Each row is a point. The ring and each string are closed loops that go straight from each point to the next, and from the last back to the first. Before rounding, they use only three directions, however many columns there are. Count how often each string passes through the ring. Passing back the other way cancels.

Ring:
[[ 39 -18  17]
 [ 27  33   6]
 [-11  45  -8]
 [-51  14 -15]
 [-51 -47  -5]
 [-29 -65   4]
 [ 20 -54  16]]
String, 23 rows:
[[-44 -83  20]
 [-45 -63  35]
 [-19 -19  24]
 [-15 -22  -6]
 [-43 -64 -32]
 [-63 -82 -21]
 [-64 -82 -15]
 [-53 -58  32]
 [-34 -36  32]
 [-24 -34   7]
 [-20 -41 -16]
 [-13 -25  -4]
 [-16 -62 -36]
 [-23 -91  -4]
 [-23 -86  28]
 [-17 -49  33]
 [-11 -30  12]
 [ -6 -43 -25]
 [ -7 -47 -22]
 [-13 -24  15]
 [-10 -42 -18]
 [-24 -98 -26]
 [-38 -96   6]]
Times through: 3
String:
[[ -14  -44   46]
 [ -14  -35   15]
 [ -23  -28   38]
 [ -43  -59   27]
 [ -59  -89    4]
 [ -37  -87  -35]
 [ -20  -77  -25]
 [  -9 -100  -14]
 [  -7  -80   27]]
Times through: 0

Ring, 6 rows:
[[ 29  19  13  -4]
 [-31  46  18 -18]
 [-56  21 -16 -29]
 [-41  -4 -53 -35]
 [ 24 -16 -62 -24]
 [ 43  -7 -25  -9]]
String:
[[  0  32 -49 -33]
 [-17 -21 -43 -23]
 [-20 -63 -56 -19]
 [-11 -36 -33 -15]
 [ 14 -49 -61 -19]
 [ 50 -11 -79 -27]
 [ 43  23 -59 -28]
 [ 26  22 -44 -25]
 [ 53  17 -64 -27]
 [ 46 -31 -67 -19]
 [ 19 -61 -59 -14]
 [ -3 -45 -43 -16]
 [  4 -50 -99 -34]
 [  4  10 -99 -46]
 [-30 -41 -83 -36]
 [-38 -38 -85 -39]
 [-12  22 -78 -44]]
Times through: 1
String (19 x 4):
[[ -36  -52  -53  -23]
 [ -14  -20  -35  -20]
 [   4   15  -48  -29]
 [  23   33  -72  -38]
 [  34   -3 -101  -39]
 [  13  -45  -77  -25]
 [  -9  -53  -43  -15]
 [  -3   -7  -40  -23]
 [  14   38  -71  -41]
 [  -4   14  -89  -45]
 [ -13   25  -78  -45]
 [ -58  -21  -85  -46]
 [ -71  -51  -49  -28]
 [ -45  -37  -23  -17]
 [ -10   18  -29  -25]
 [ -23   33  -47  -37]
 [ -39   31  -65  -46]
 [ -58  -17  -70  -41]
 [ -52  -51  -61  -29]]
Times through: 3

Ring (10 x 8):
[[ 24 -54 -66  49 -12 -53 -25  34]
 [ 17 -27 -66  46 -26 -43 -30   8]
 [  8  18 -47  23 -33 -15 -28 -21]
 [-13  49 -14  -8 -28  21 -26 -35]
 [-44  47  27 -42 -10  53 -27 -25]
 [-51  35  42 -52   3  60 -25 -10]
 [-36  17  46 -53  22  52 -10  21]
 [  7  -4  20 -29  32  17  10  52]
 [ 29 -28 -13   2  25 -17   9  62]
 [ 33 -47 -38  25  14 -38  -1  60]]
String:
[[  38   34  -49   23  -24  -21   -5  -10]
 [  27   46  -56   28  -41  -18  -18  -35]
 [   7   64  -42   13  -46    2  -26  -54]
 [  18   83  -15  -11  -26   20   -3  -38]
 [  16   60   -5  -16   -9   19    2  -13]
 [ -29   10    2  -16   -8   23  -29   -4]
 [ -86   20   40  -50  -11   67  -53  -29]
 [ -92   38   67  -74    1   90  -43  -25]
 [ -81   41   79  -84   16   93  -27   -8]
 [ -90   -9   72  -72   24   77  -38   18]
 [ -45  -20   26  -32   14   32  -28   26]
 [  -6    5    8  -20   11   17   -7   24]
 [  22   27   18  -31   27   19   20   38]
 [  49   28   13  -26   37    8   39   55]
 [  37   25   -8   -9   14   -1   18   31]
 [   3  -34  -17    6   11  -12  -13   42]
 [  12  -83  -41   32   14  -44  -19   69]
 [  34 -121  -80   70    8  -85  -23   86]
 [  58  -63  -84   66   -5  -78   -7   56]
 [  13  -98  -88   73  -20  -76  -45   43]
 [  -3  -67  -67   51  -22  -48  -46   22]
 [   5   -7  -31   14  -11  -13  -20   10]]
Times through: 0

Ring, 8 rows:
[[ 14 -31 -36 -26   1  46 -16 -32 -11]
 [ 13 -24 -73 -21   9  62 -19 -46 -17]
 [  1 -15 -73 -13  18  53 -16 -46 -13]
 [-15   3 -39 -14  10  31  -2 -22   0]
 [-21  24   8 -35 -21  19  17  18  14]
 [-17  17  45 -45 -36   7  21  35  20]
 [-12  -2  51 -38 -27   0  14  26  17]
 [  3 -30  18 -26  -7  14  -6  -8   2]]
String, 31 rows:
[[  -4   -2  -37  -25   -2   41   -3  -18   -3]
 [   7   13  -88  -39  -11   81   -4  -27  -13]
 [  -1   -8  -40  -25    0   43   -6  -23   -5]
 [  -3  -24  -32  -10   17   27  -13  -34   -5]
 [  -1  -38  -39    0   30   25  -21  -48   -9]
 [  -4  -20  -15  -16    7   23   -8  -22   -1]
 [  21   -4  -64  -50  -25   80   -7  -19  -15]
 [  25  -24  -51  -43  -16   69  -15  -27  -16]
 [  18  -50  -13  -22    4   32  -21  -32  -11]
 [  20  -31   -3  -42  -22   41   -9  -10   -6]
 [  16  -22    8  -47  -29   37   -3    2   -2]
 [   5  -49   44  -20   -1   -5  -11   -9    4]
 [  -5  -48   39   -6   15  -14  -12  -17    6]
 [  -9  -31   12   -7   15    0   -9  -20    4]
 [  -5  -23    4  -17    4   13   -6  -15    3]
 [  -8  -46   19    1   24   -9  -14  -27    3]
 [   8  -51    5  -12   12   12  -18  -30   -5]
 [  25  -31  -38  -39  -14   59  -16  -26  -14]
 [  26   -6  -65  -55  -30   85   -8  -19  -16]
 [   8   -4  -39  -38  -15   54   -4  -15   -6]
 [   2  -16  -34  -23    2   40   -9  -25   -6]
 [  19    3  -94  -45  -16   92  -10  -31  -19]
 [  18    0 -121  -34   -1   99  -16  -49  -24]
 [   2  -16 -104   -5   30   65  -22  -63  -20]
 [   3   13 -103  -30    0   82   -7  -37  -15]
 [   1   20  -72  -41  -17   73    2  -15   -8]
 [  -6   -3  -29  -24   -1   35   -2  -16    0]
 [ -15  -17  -21   -3   22   13   -8  -29    1]
 [ -24  -15  -47   13   43   13  -12  -47   -2]
 [ -21  -19  -39   11   39   12  -13  -44   -1]
 [ -13  -21  -16   -4   21   12   -9  -28    1]]
Times through: 0
